Each row is a point. Before rounding, the points of a table are all equally far from one centre. They may lie mostly on one side of it. Write the centre, to within rounding.

Points (6 x 3):
[[-23 -47 -40]
 [-24 -45 -44]
 [-52  33 -41]
 [-58  -7 -14]
 [-51  -6  17]
 [-32 -24 -60]]
Centre: [ 14  12 -14]

Points (14 x 11):
[[ -2   9   0 -28 -34  -1 -10 -41 -34 -24 -35]
 [ 52  -1   3  -1 -36  -4  32 -32   9  -7   0]
 [ 14 -21 -17  -3  43   2   2 -42 -44 -35  17]
 [ 22 -16 -15 -25  -2 -24  59  19  14 -34 -11]
 [ 21 -46  -9   5 -26 -18  26 -16 -32 -41  15]
 [ 15  -2 -54 -34 -14 -20   2 -27  -5  -3 -21]
 [-16  -5  -7   8  -4   4  32 -21   5 -32  55]
 [-16 -16   3 -40  -9  19  25 -19  31 -41 -11]
 [ 47   6  22 -10 -23   2  37  10 -14  -3  19]
 [ 49  13 -25 -23  -5  -9  48  -3 -30 -12  19]
 [ -3 -27   6 -23 -19 -31  14  -2 -21 -39  32]
 [ 30 -16  13 -32 -23  21  36 -51   6 -13   6]
 [ 28 -19  -7   3  -3 -21  51  13 -12 -60 -14]
 [ 11 -14   7 -48 -20   1  11   2   3 -47 -23]]
Centre: [  0  -4  -3  -2   6   0  26 -15 -14  -9 -10]

Points:
[[ 18 -24 -36 -10 -22 -44 -15  19 -37 -23   6 -17 -24   8 -14 -21  -5 -33
  -44  19]
 [-11   7 -25   5  -3 -17 -39  32 -39  16  14 -20 -16   0  11  23  -4 -46
  -26  18]
 [ 12  19  -7  21   1 -47 -36   4 -39  -5 -19 -18  -3   2  19  10 -21 -34
  -31  36]
 [ -3  11 -34  -1 -30 -25 -29 -18 -47  -7  -4 -26  -7  18  12  -2 -14 -25
  -32  36]
 [ 22  -4 -25  -7 -31 -39 -33 -10 -29  -8   3 -31 -22  11 -15 -23 -13 -11
  -26  22]
 [-10  -2 -33   9  -4 -10 -24 -19 -49  14   8  -4  -4  -4 -11   3 -30  -8
  -36  33]
 [ -4 -16  -9  -1  -4 -20 -22  12 -11 -23  32 -21 -15  19 -12  14   8 -54
  -26  26]
 [-15   3 -19 -11   0 -26 -31   3 -31  12 -36  -4  -1  11  -8   3 -15 -41
  -24  -1]
 [ -9   0 -29  -3 -36 -26 -34   1 -37   0 -20  -8 -21 -18 -12 -16  -1 -33
  -37  15]
 [ 33 -15 -18   3   4 -27 -13  -4 -40 -11   8 -17 -18   8 -32 -25  -2 -18
  -44  32]
 [  8  18   1   8 -12 -22 -43  -2 -23 -20  26 -25 -27   6   9   2   2 -27
  -47  32]
 [  0 -17 -29  11  -5 -34   1  12 -43  -3   5  28 -28  31   3 -10 -23 -28
  -47  39]
 [-22  11 -29  14 -10 -36 -11  23 -26   6  -3 -33  -1   1  10   5 -20 -20
  -55  53]
 [ -5   0 -40   3  12 -18 -24  27 -27   8  -1 -19 -32  19 -13   1 -23 -49
  -38  36]
 [  8 -16 -40  16   2   8 -44  12 -27  -8  21 -23 -14  -6 -12   5 -11 -28
  -13  18]
 [  9   4 -12  -9 -30 -40 -16   1 -36  -9   6  -1  -1 -17   8 -33 -10 -27
  -29  51]
 [  7 -10 -16 -13 -29 -16 -52   6  -2   5  -1  -8   2  12   1   5 -13 -20
  -49  44]
 [  8  -8 -31  22   4 -15 -29 -16 -31  16  22  -5 -23   8  10 -15 -15 -30
  -39  22]
 [ 13 -10 -19   9  -9 -38 -46  29 -41  -5  11 -26 -39   9   0  -7 -30 -19
  -24  29]
 [-10 -24 -27  25 -17 -26 -31  31 -48 -19  13 -12   2  19  -3  -7 -16 -27
  -35   6]
 [ -6 -22 -13  -2 -12 -24 -22   9 -48  -9  -7 -15   4   8  10 -16  -5 -50
  -25  50]
 [ -4  -1 -21   5 -11 -45 -26  25 -53 -12  17 -22 -12  17  16 -16 -25 -14
  -32  41]
 [ 18   1 -37   9   6 -21 -24  22 -26 -34   3 -35 -18  10  24  10 -33 -23
  -52  42]
 [  8  -9 -33  15 -15 -32 -39   2 -22 -19  13 -10  14  14   2  10   2 -31
  -47  28]
 [ -4  -3  -4  23   3 -37 -25 -10 -36 -20  -5 -20 -27  20  -3 -13 -22 -36
   -1  14]
 [ 25 -17 -45  18 -18 -27 -25   3 -54   3   8  -7 -26  -1  -6   1 -19 -27
  -49  19]
 [ 25  11  -7 -17  -9 -24 -16  19 -41 -19   5 -36  -8 -15 -16 -19 -29 -20
  -60  31]]
Centre: [ 12  -1  -9   3 -13 -10   4  19 -18  -7  -6  -7 -15   3   5   7 -13 -12
 -25  19]
